Each row of a before or after table is a point. One or more steps were done to the points. Then noise was added and the rows were shuffled. The steps act on columns, c1 being the first. What was done? A step turns or swaps two columns, mirrors them in a line or flattens them onto one, adds a multiple of one to another, or multiplies or shifts one. Angles are multiples of 10 degrees, from the lower column toward the higher: turns from -170 to 170, lines from 10 to 170 but not 90. Use the fewest steps. Two steps may share a column if one is a turn and the other turns, adds or multiplies; they go together, in the order done. Otherwise the lowest column goes first.
(in the rows, 128 means zero)

Before (11 x 3)
[[ 93 104 141]
 [106 138  99]
 [107 145 121]
 [135  87 101]
 [103 111 154]
 [152 100 193]
 [149 172  88]
 [101 132 106]
 [ 99 134  76]
 [110 129 144]
 [ 97  89  95]]
After (11 x 3)
[[100 190 168]
 [ 85  97 160]
 [100  99  79]
 [ 54 100 113]
 [ 59 144 130]
 [ 47  78 111]
 [ 50 109 121]
 [ 44 136 153]
 [ 50 150 150]
 [ 58 123 111]
 [ 47  89 161]]
Steps: shift c1 by -50; turn c2 and c3 by -80 degrees

Before (12 x 6)
[[149 164 129 159 138 141]
 [109 115 167 148 160 156]
 [176 139 150 171 140 107]
 [ 85 128 149 116 145 143]
 [167 149 129 169 106 111]
 [160  89 100 170 110 157]
 [ 81 126 123 157 164 117]
 [156 147 169 122 142 139]
 [135  91 183 165 152 200]
 [142 102 119 175  93 117]
 [135 119 148 112 156 116]
 [ 91 129 146 123 178 179]]
After (12 x 6)
[[160 104 174 103 109  89]
 [ 82 158 151 107 112 137]
 [160 151  89 114 142 123]
 [111 158 103  94 111  96]
 [ 91 182 110 121 128  81]
 [167 110 149  91 154 150]
 [141  84 159  90 119 128]
 [152 151 148  99 156 131]
 [176 140 129  81 128 149]
 [136 148 100  68 114  43]
 [ 81 145 104 133 129 113]
 [131 149 103 133 104 139]]
Steps: turn c2 and c6 by 160 degrees; turn c2 and c5 by -110 degrees; turn c3 and c4 by -150 degrees

Before (12 x 11)
[[121 130 143 143  99 170 121 128  98 125 113]
 [117 157 104  94 118 159 110 171 126 142 111]
 [141 124 116  82 117 118 149 130 150 137 168]
 [123 112 113 132 140 133 145 127  98 117 115]
 [145 118 130  83 143 147 165 125 148 161 141]
 [145 104 136  76 128 127 159 120 178 113 128]
 [136 113 150  81 155 130 135 160 142 138 167]
 [118 122 130 176 130 125 156 134 133 141 110]
 [ 84 117 130 151 132 134 124 111 114 142 112]
 [163 121 144  81 132 112 130 124 140 145 131]
 [113 147 133 162 152 138 138 104 118 116 123]
 [138 102 119 150 153 148 114 124 137 147 142]]
After (12 x 11)
[[121 126 143 100 114  79 121 128 147 124  83]
 [ 84 139 131 100 122 128 123 112 129 142  81]
 [142 132 115 179 143 127 148 130 132 137 248]
 [165 135 143 175 139 141 130 124 142 144 138]
 [146 137 130 178 104 127 165 125 132 161 166]
 [120 134 130  90 129 131 157 133  99 142  74]
 [144 153 137 199 128 129 160 119 112 113 128]
 [117  99 104 156 111 101 110 171 146 142  78]
 [135 142 150 175 109 147 135 160 138 138 244]
 [123 145 112 108 117 134 144 126 151 117  89]
 [114 110 133  93 105 140 138 103 118 116 114]
 [138 154 118 113  96 135 115 124 109 147 170]]
Steps: multiply c2 by -1; turn c4 and c9 by -150 degrees; turn c5 and c6 by 130 degrees; multiply c11 by 3

Before (10 x 14)
[[163 149 126 122 111 173 157 104 124 104 105 170 116  87]
 [149 123 145 178 128 107 104 135 113 138  97 138 137 100]
 [125 128 156  95  97 142 176  94 164 142 124  94 115  82]
 [129 149 129 175 109  94 122 116 171 161 119 151 106  99]
 [124 105 119 168  97 148 173 112 191  67 114 147 124 164]
 [ 78 157 148  97 169 109 170 152 105  82 180 154 112  90]
 [123 161  89 141  95 146 110 134 108  79 154 142 186 167]
 [144  95 144 161 158 141 182 139 168 115 150 109 178 132]
 [147 119 115 154 163  97  95 154 105 146 134 142 129 163]
 [ 98 149 158 135 156  99 176  73 126 107 112 110 158 157]]
After (10 x 14)
[[148 116 147 180 125 104 110 137 117 118  95 137 121 102]
 [ 97 124 159 134 158 127 178 122 130 190 116 109  93 156]
 [ 79 163 147  99 169 129 171  61 106 123 178 152 121  91]
 [148  70 141 160 159 156 176 110 156 125 147 107 111 132]
 [150 121 114 152 164  96 104 139 112  92 133 142 134 163]
 [124 115  89 141  93 132 105  67 113 142 151 141  60 169]
 [127 135 156  94  96 152 172 157 156 154 122  95 138  83]
 [161 155 132 123 110 166 145 110 125 164 106 169 126  87]
 [126 112 121 168  96 157 166  63 173 172 115 145 145 163]
 [130 159 128 172 109 105 131 173 160 122 120 152 132  96]]
Steps: mirror c2 and c13 in the line at 160 degrees; multiply c6 by 0.7; turn c6 and c7 by -20 degrees; multiply c10 by 1.3; turn c8 and c10 by -110 degrees; multiply c9 by 0.7

Before (12 x 20)
[[150 157  92 100 178  88 121 136 129 114 146 115 121  78 104 121 138 114
   98 136]
 [186 136 142 160 229 154 120 134 142 126 103 176  93  81 127 110 107 118
  173 147]
 [189 130 108 123 115 116 143 145 135 133  94  73 170 126 123 114 136 157
   93 146]
 [111 113 133 154 140 104 139 104 127 133 145 143 110 127 146 137 158 142
  163  81]
 [ 73 124 127 140 149 140 176 131 131 148  86 106 140 118 134 151 161  87
  114  85]
 [133 133 109 125  94 121 154 125  86 172 122 131 136 124 179 164 135  76
  169 105]
 [103 153  89 147 158 101 134 125 127 132 128 182 185 102 113 186  79 146
  165 134]
 [128  94  97 142 185  75 130 129 165 138 103  92 115 135 151 165 129 113
  110 106]
 [107  72  98  81 135  48 124 150 145 139 117 161 141 112 111 146 148 146
  175 146]
 [137 139 120 117 175 108 124 192  49 118  44 120 141 100 130 140 156 114
  168 124]
 [167 107 121 143 147 142 180 142 137 157 110 143 136 152  74  98 141 157
  175  86]
 [115 156 123 133 107  86 160 147 125 128 128 182 168 132 130 116 114 140
  114 104]]
After (12 x 20)
[[106  72 109  82 144  53 124 156 117 152 116  98 140 112 107 146 148 144
  174 145]
 [105 155  99 146 138 102 134 125 130 137 127  66 187 103 111 147  78 184
  164 134]
 [185 137 153 161  79 154 120 144 128 122 107  24  93  78 128 120 107 108
  174 149]
 [ 70 123 138 141  97 142 174 132 127 145  87 132 139 117 134  90 161 153
  113  87]
 [167 109 133 141 122 144 180 145 121 153 110 104 137 152  76 158 143  98
  176  86]
 [128  91 106 142  59  77 130 158 147 145 105 121 113 133 150 111 131 164
  112 107]
 [133 134 119 126 156 130 152  91 109 174 122 147 137 125 179  76 137 163
  168 105]
 [115 157 133 133 181  86 162 135 111 135 129 101 170 131 130 139 113 116
  112 103]
 [136 140 129 116  87 106 125  94  31 121  47 102 141  99 130 111 158 141
  170 123]
 [149 157 102  99  81  87 119 135 121 120 145 107 120  80 102 114 136 120
   98 137]
 [111 113 143 154 129 107 139 116 146 138 144 109 109 126 145 141 160 137
  162  78]
 [189 132 119 125 101 117 142 143 116 136  94 179 169 126 123 156 135 113
   92 146]]
Steps: shift c3 by 10; turn c5 and c12 by -140 degrees; turn c6 and c10 by -10 degrees; turn c8 and c9 by -60 degrees; swap c16 and c18

Before (13 x 48)
[[145  93 103 115 132  78 139 129 149 127 156 191 141 127 126 140 131  26
  104 127 145 123 176 138 133 136 146 129 171 131 161 161 156 141 117 162
  158 122 141 157 128 122 116 108 141 137 110 107]
 [ 66 118 113 129 145  75 133 129 126 137 129 116 150 119 106 141 126 153
  119 109 150 148 107 144 127 156 147 139 138 143 133 122 152 118 110  78
  117 132 134  65 145 137 125 145 142 122 155 136]
 [146 135 131  89 129 149 146 146 154 141 125 117 133  93 113 151 121 140
  127 129 117 174 103 135 129 130 112 130 113 150  96 130 101 115 110 154
  154 121 108 143 114 123 114 143 144 123 121 113]
 [144  95 142  96  75 150 139  77 147 122 217 129 122 141 124 120 122 163
  114 132 144 135 119 145 146 143 145 136 118 139 145 162 150 124 115 152
   30 140 131 149 135 101 120 122 139 128 119 154]
 [103 130  74 128 161 146 142 151 134 142 122 114 116 128 123 108 122 164
  157 101 114 124  97 130 183 127 165 113 118 137 111 165 153 117 155 160
  124 115 143  89 107 141 140 117  65 124 134 134]
 [127  90 121  96 144 105 135 141 146 115 138 115 154 143  93 167 137 156
  110  76 136 138 101 140 138 120 176 131 113 142 165 183  73 111 123 163
   98 115 128  83 146 117 133 149  35 132 126 132]
 [141 132 117 134 126 146 130  83 167  97 115 145 143 137 101 140 121  99
  132  95 113 122 114 137 134 249 111 146 169 102 163 160 149 122 111 159
  158 191 109 131 118 134 110 129 132 132 113 107]
 [139 116 139 118 115 136 144 153 131 133 113 114 113  90 125 142 121  98
  140 113 117 136 111 139 145 169 112 132 109 148 163 142 148 176 122 100
  145 127 135 148 121  47 118 101 139 157 115 170]
 [147  77 139 111 153 133 132 147 124 144 131 114 139 122 130 164 133 143
  103 142 134 137 100 137 131 131 114 148 138 143 146 163 156 111 119 164
  123 135 134 150 145 131 155 150  53 124 115 107]
 [103 112  88 160 100 125 116 143 151  91 126 142 109 125 126  78 126 163
  148 105 165 126 106 142 160 152 106 138 136 137 146 157 132 122 114 128
  160 114 141 134 127  99 115 135 141 123 144 132]
 [140  63 143  89 154 138 102 152 135 139 130 117 150 135  94 115 127 102
  110 135 173 143 160 110 140 121 145 115 111 145 168 178 136 141 132 104
   96 114 135 114 136 126 162 133 122 126 149 112]
 [140 118 123  99 137  87 117 120 135 142 134 111 144 127  86 138 130 136
  107 141 116 125 170 112 154 132 139 141 118  94 162 146 142 151 139 160
  141 151 123 150 140  57 118 135 127 142 117 151]
 [ 91 115 137 113 162  84 137 142 128  82 186 125 147 143 123  75 121 118
  110 127 119 147  99 136 128 139 144 141 111 147 167 176 126 126 119 138
  141 123 105 113 142 128 113 130 142 147 162 136]]
After (13 x 48)
[[140 119 152  99 137  95 121 121 136 134 134 111 142 129  87 139 129 142
  106 179 156 119 172 110 118 128 138 141 117  95 162 144 143 152 138 161
  141 152 124 151 124  57 118 133 126 142 118 127]
 [ 67 118 152 127 144  76 131 127 126 155 132 114 151 122 104 141 127 137
  118 148 116 147 106 146 111 155 146 138 140 147 133 123 151 119 112  78
  115 135 134  63 146 138 126 147 142 123 154 127]
 [106 112  97 162 100  99 115 140 152 161 126 141 112 125 127  81 124  93
  147 145 127 126 108 145  81 151 107 139 135 137 146 156 130 121 116 124
  159 114 142 132 110  96 115 132 143 122 141 128]
 [104 131  76 131 158 108 142 151 133 166 121 113 117 128 123 107 122 143
  158 142 179 126  98 130 107 127 166 115 117 137 109 163 152 116 158 159
  123 114 141  89  76 143 141 117  67 123 132 129]
 [139 134 109 132 125 135 130  84 165 101 118 146 143 139 100 140 122  97
  132 135 138 121 112 142 136 250 113 144 168  99 161 162 151 122 113 160
  160 191 111 130 114 131 110 131 132 135 112 130]
 [141 115 131 118 117 139 142 152 131  96 114 115 110  90 123 144 121 132
  141 154 146 134 110 141 126 171 113 130 106 149 163 143 149 175 122 102
  147 127 135 147 113  50 115  99 139 156 115 131]
 [142  61 134  88 153 147 103 153 132 102 133 115 151 135  97 113 127 139
  110 174 110 143 161 111  87 122 147 115 112 143 169 178 138 140 132 104
   97 113 134 113 130 129 161 133 122 127 150 126]
 [147  79 132 109 154 138 134 148 124 143 130 115 140 123 131 164 133 147
  104 182 129 138 102 137 120 136 112 150 136 144 147 167 156 113 117 163
  123 135 133 149 144 133 155 150  51 125 116 125]
 [127  91 136  96 144 102 138 139 145 156 138 113 152 143  92 166 138 115
  110 114 128 136  99 142 116 123 177 132 110 144 164 182  71 110 121 164
  100 116 127  84 141 119 133 151  38 136 125 126]
 [ 89 113 163 112 164 100 135 142 129 117 186 124 148 142 124  73 118  81
  110 165 136 149 100 137 136 141 145 138 109 147 168 173 129 124 121 138
  141 122 104 113 148 130 113 131 141 149 162 125]
 [145  96 123  98  77 152 140  75 143 164 215 129 121 139 123 118 123 122
  113 176 129 133 123 141 102 140 146 135 119 140 145 161 152 126 116 152
   29 139 133 150 130 103 124 125 140 132 123 129]
 [145  93 138 117 135  74 139 128 151  24 153 193 137 131 128 138 131 128
  105 167 120 122 175 138 115 137 149 128 172 131 159 161 155 143 116 164
  157 122 143 154 128 127 113 111 142 136 108 127]
 [142 134 118  91 128 148 147 145 157 141 123 118 133  90 111 151 122 141
  128 168 135 175 101 134 137 130 112 130 113 149  96 131 101 114 108 153
  155 118 106 144 113 123 116 143 143 123 118 127]]
Steps: turn c3 and c6 by 40 degrees; swap c10 and c18; shift c20 by 40; add -0.5 times c25 to c41; turn c21 and c25 by -130 degrees; multiply c48 by 0
